Each row is a point. To make a cloud, some directions were put in groups of two or more. Within a group, all points are equally far from the middle, so they leave a hole (a ring in 2 directions, a hollow ball in 3). The other directions are filled evenly. Then the cloud was stretched, turned, moved and blurred a little. How many holes are there, and how many directions does each take, smallest first?
In the rows, 128 means zero.

Cloud, 15 rows:
[[ 91 114]
 [ 85 144]
 [ 95 181]
 [ 97  98]
 [ 98 185]
 [167  81]
 [124  71]
 [ 92 176]
 [178 120]
 [126 199]
 [128 200]
 [178 105]
 [154  70]
 [174  96]
 [156  72]]
Holes: 1 (2)

Cloud, 14 rows:
[[114 163]
 [131  78]
 [188 114]
 [107 147]
 [187 113]
 [195 182]
 [134 188]
 [197 175]
 [188 115]
 [103 128]
 [105 137]
 [141 193]
 [119 173]
 [200 153]]
Holes: 1 (2)

Cloud:
[[137 156 192]
 [118  90  52]
 [ 52 143 141]
 [127  59 123]
 [119 232  85]
 [124 140  85]
 [118  49 113]
 [ 75 134 181]
 [124 200 142]
 [107 181  90]
 [165 114 139]
 [129 167  96]
 [116 185 117]
 [117 201  99]
 [ 65  92 142]
 [112  47 128]
 [158 177  83]
 [161 175  79]
 [141  98 105]
 [104 173 127]
 [101 189 146]]
Holes: 0

Cloud (30 x 4):
[[106  74 112  77]
 [127 140 129 237]
 [160  93 143  65]
 [130 129  63 188]
 [ 79 100 150  90]
 [127 109 153  40]
 [114 157 179  80]
 [187 148  99 131]
 [173 101 135  75]
 [148 155 174 210]
 [165 126 142 211]
 [144 121 173 205]
 [170 142 145  74]
 [111  83  82  80]
 [168 141 144 214]
 [101  92 126  48]
 [127  66 109 110]
 [ 92  94 165 148]
 [121 190  77 110]
 [161 126 166 201]
 [162 132 186 120]
 [125 169  55 149]
 [193 140 121 140]
 [ 76 172 104 182]
 [121 106  55 108]
 [127  85 167  80]
 [ 89 105 162  72]
 [121  88 168  78]
 [143 134 196 127]
 [144 144 141  46]]
Holes: 1 (4)

Cloud:
[[136 104 194 161  65  78]
 [148 134 112 134 213 127]
 [135 163 105 145 148  79]
 [157 151  94 102 111 141]
 [157 152 202  86  94  91]
 [154 119 107 119 129 105]
 [ 92  97  18 136 166  84]
 [136 244 167 149 124 179]
 [119 119  37 160 147 170]
 [ 78 191 137  98 203 166]
 [142 164 113  83 157 174]
 [125 153 117 116 173 126]
 [146 152  40 110  92 135]
 [118  48 136  93 139 130]
 [145 127  68 138 110 136]
 [167  99 186 178  73 151]
 [233 115 112 172  21 138]
 [ 93 105 179 131 101  50]
 [155 123 160 177  61 152]
 [104  94  69 171 158 139]
 [171 192 106  90 135 146]
 [165  94 155  98  83  75]
 [ 90 159 162 185  81 138]
 [215 111 121 192  32  96]
 [ 56 117 145  81 158 140]
 [207  72 111 155  73 154]
 [ 69  95  78  79 156 122]
 [108  37 125 123  71 149]
 [130  86 120 128  58 127]
 [117  77 116 114  46  47]
 [124 108  56 138 177  94]
 [189  95 116  68 139 176]
 [127 169  40 119 123 200]
 [ 66 152 202  87 163 158]
 [129 193 104 143 175 188]
 [158 124 105 154 146 166]
 [175 127 113 130 108 155]
 [115 124 137  71 134 120]
 [176 108  97 106 126 100]
 [166 172  95 185 207 181]
 [156 152 159 133  66 120]
 [170 221 107 117 112 143]
 [132 205 114 132 134 139]
 [122 132 154  89 147 161]
 [172 190 124 102  92 127]
 [ 98  81 125  93  83 109]
 [122 124 187 132 128 232]
 [162  90  34 185 109 134]
 [170 172 146 151 140  99]
 [108 114 135 124 100 119]
 [133  83 116 134  36  74]
 [ 45  88  68 127 150 127]
 [ 46  93  69  77 136 192]
 [ 47  83  56 153 139 155]]
Holes: 0

Cloud:
[[107 149 191 200  95 109]
 [162 174  77 146 109  86]
 [109 104 159 153 147 174]
 [143 182  98 140  61  88]
 [ 74 161 189 176 157 172]
 [162 162 132 164 162 168]
 [160 118  98  71 145 144]
 [113 117 148  82 166  83]
 [ 92 168 101 172  91  60]
 [163 115 120  99  71  79]
 [ 90 180 142 216 143 171]
 [ 97 156 156 147 196  77]
 [140 154 134 206 111  31]
 [184 144 103 166 158  99]
 [116 220 158 184  89  79]
 [ 89 208 195 202  93 121]
 [ 92 170 117 227  93 166]
 [103 174 181 180 112  44]
 [ 97 160 160 166 195  88]
 [ 78 119 165 113 112 149]
 [ 90 114 169 131  90 147]
 [166 122 118  88 178  96]
 [160 111 142 110  70 184]
 [ 87 188 129 159  73  59]
 [147  84  99 149 128 164]
 [130 155 121 206 144  42]
 [ 70 157 179 156  75 168]
 [172 118 128 169 160 159]
 [136 183 163 101 160 126]
 [ 96 163 160 142 124 223]
 [142 184 130 185 155 165]
 [105 108 163 158 149 174]
 [ 87 176 102 156 136  81]
 [118 112 160 167  64 135]
 [ 97 165 132 248 101 129]
 [168 165 113 189 143 155]
 [143 109 130 190 155 150]
 [ 90 188 165 224  57 146]
 [168 154 166 111 131 100]
 [ 96 209 159 228  97  67]
 [111 132 191 182  98 130]
 [183 135  73 137  86  63]
 [ 71 173 178 105 160  84]
 [183 130  97 205  60 155]
 [ 71 151 133 110 152 130]
 [116  92 125  93 147 133]
 [172 156 159 175  75 145]
 [162 147 151  76 146 104]
 [ 77 180 187 178 164 171]]
Holes: 3 (2, 2, 2)
